Each row is a point. Each copy is the shape, with its points in the same order, stretched, turned, moved and blurred by noise. Say if it was mirrored as well.

Shape (6 x 2)
[[ 24  68]
 [-58  -1]
 [ 27   2]
 [-73   2]
 [  7   2]
 [  0 -17]]
Copy 1 (6 x 2)
[[ 31  71]
 [ 41 -47]
 [-16  35]
 [ 54 -61]
 [ -8  16]
 [ -9  -3]]
Copy 1 is: mirrored
Copy 2 (6 x 2)
[[ 53  30]
 [-53  23]
 [ 17 -21]
 [-60  31]
 [  2 -11]
 [-18 -20]]
Copy 2 is: only turned
Copy 3 (6 x 2)
[[ 38  40]
 [-60  31]
 [  3  -6]
 [-69  40]
 [-16   4]
 [-32  -9]]
Copy 3 is: only turned
Copy 4 (6 x 2)
[[ 35  43]
 [-76  28]
 [  4 -11]
 [-95  42]
 [ -5  -3]
 [-20 -18]]
Copy 4 is: only turned

Shape (8 x 4)
[[ 15 -20  26 -18]
 [ -8   6  45  19]
 [-40  13 -23   3]
 [  0  90  11  13]
 [-41  20 -32  -5]
 [ 31 -13  -4  21]
 [  8 -52  63 -14]
 [ -2  32 -12   1]]
Copy 1 (8 x 4)
[[ -4 -14  11  16]
 [-16   5  36  -2]
 [-33  30 -25 -26]
 [ -3  90  29  19]
 [-39  34 -29 -19]
 [ 28   7  -4 -29]
 [-11 -53  24  24]
 [ -7  34  -6  -3]]
Copy 1 is: mirrored
Copy 2 (8 x 4)
[[ 39 -31  25   0]
 [  8   9  41  25]
 [-36  20   1 -29]
 [  1  95  -8  51]
 [-37  26 -15 -42]
 [ 13 -32 -13  30]
 [ 55 -53  68  -3]
 [  0  29 -17   0]]
Copy 2 is: only turned
Copy 3 (8 x 4)
[[ 16 -21  26   9]
 [-44  -7  14  27]
 [-41   3 -36 -17]
 [-62  66  -9   3]
 [-23  -4 -44 -21]
 [  5  -1 -15  39]
 [  7 -53  42  27]
 [-27  26 -16  -4]]
Copy 3 is: only turned

Shape (12 x 6)
[[-27 -29 -36 -18  -7  -9]
 [ 25 -35 -12  12  21  33]
 [-28   1  21  52  36  26]
 [ 84 -18 -13  21   8 -68]
 [  3 -11  -4 -17 -33 -33]
 [-25 -12 -38  26   6  12]
 [-17 -31  51 -11   1  -5]
 [ 22  34  41   1  49  -6]
 [-26  20 -34  42  45  12]
 [-34 -12  48 -16   1  36]
 [-27  22 -25  63 -10  27]
 [ -5   9 -19   2   1  12]]
Copy 1 (12 x 6)
[[ -6 -28 -32  14  21  14]
 [ 30 -22  32   0  35  -9]
 [  8  17  50  64  22  33]
 [ 47  31 -15  -4 -44 -69]
 [ -8  -4 -25 -11 -37   5]
 [ 25  -3  -8  34  35  32]
 [-34 -29  26  18 -30   5]
 [-12  58  43  25   1 -18]
 [ 30  40   8  64  54  30]
 [-41 -20  43  12  -2  36]
 [ 35  35  18  36  14  66]
 [ 12  19   0   9  14  23]]
Copy 1 is: only turned
Copy 2 (12 x 6)
[[-23 -33  -5 -40 -37 -20]
 [-15 -33  -1 -38  23  34]
 [ -2 -53  -4  44  10   5]
 [ 42   4 -46 -95  77 -11]
 [ 17  19  -2 -46 -27 -17]
 [-21 -51 -32 -12 -21   1]
 [  8  -9  53  -4 -16 -16]
 [  1  25  15  17  63 -12]
 [-29 -51 -52  17  19  -4]
 [-10  -3  58  29 -35   1]
 [ 14 -41 -54  29 -20  25]
 [-11  -8 -23  -9  -8   6]]
Copy 2 is: only turned
Copy 3 (12 x 6)
[[-41 -10 -36   8   5  13]
 [-20 -18   7 -62  26  42]
 [-37  41  47 -44 -13   2]
 [ 55 -49  13 -12  30 -29]
 [  6  -9 -41  20  -9   3]
 [-48  22 -24 -29  13  -4]
 [-15 -13  15   0 -37  32]
 [  1  28  70  -1  27  24]
 [-52  51  30 -36  37 -12]
 [-37  18  12 -11 -32  64]
 [-27  69 -10 -48  -2 -12]
 [-18  23 -14 -21  20  24]]
Copy 3 is: mirrored
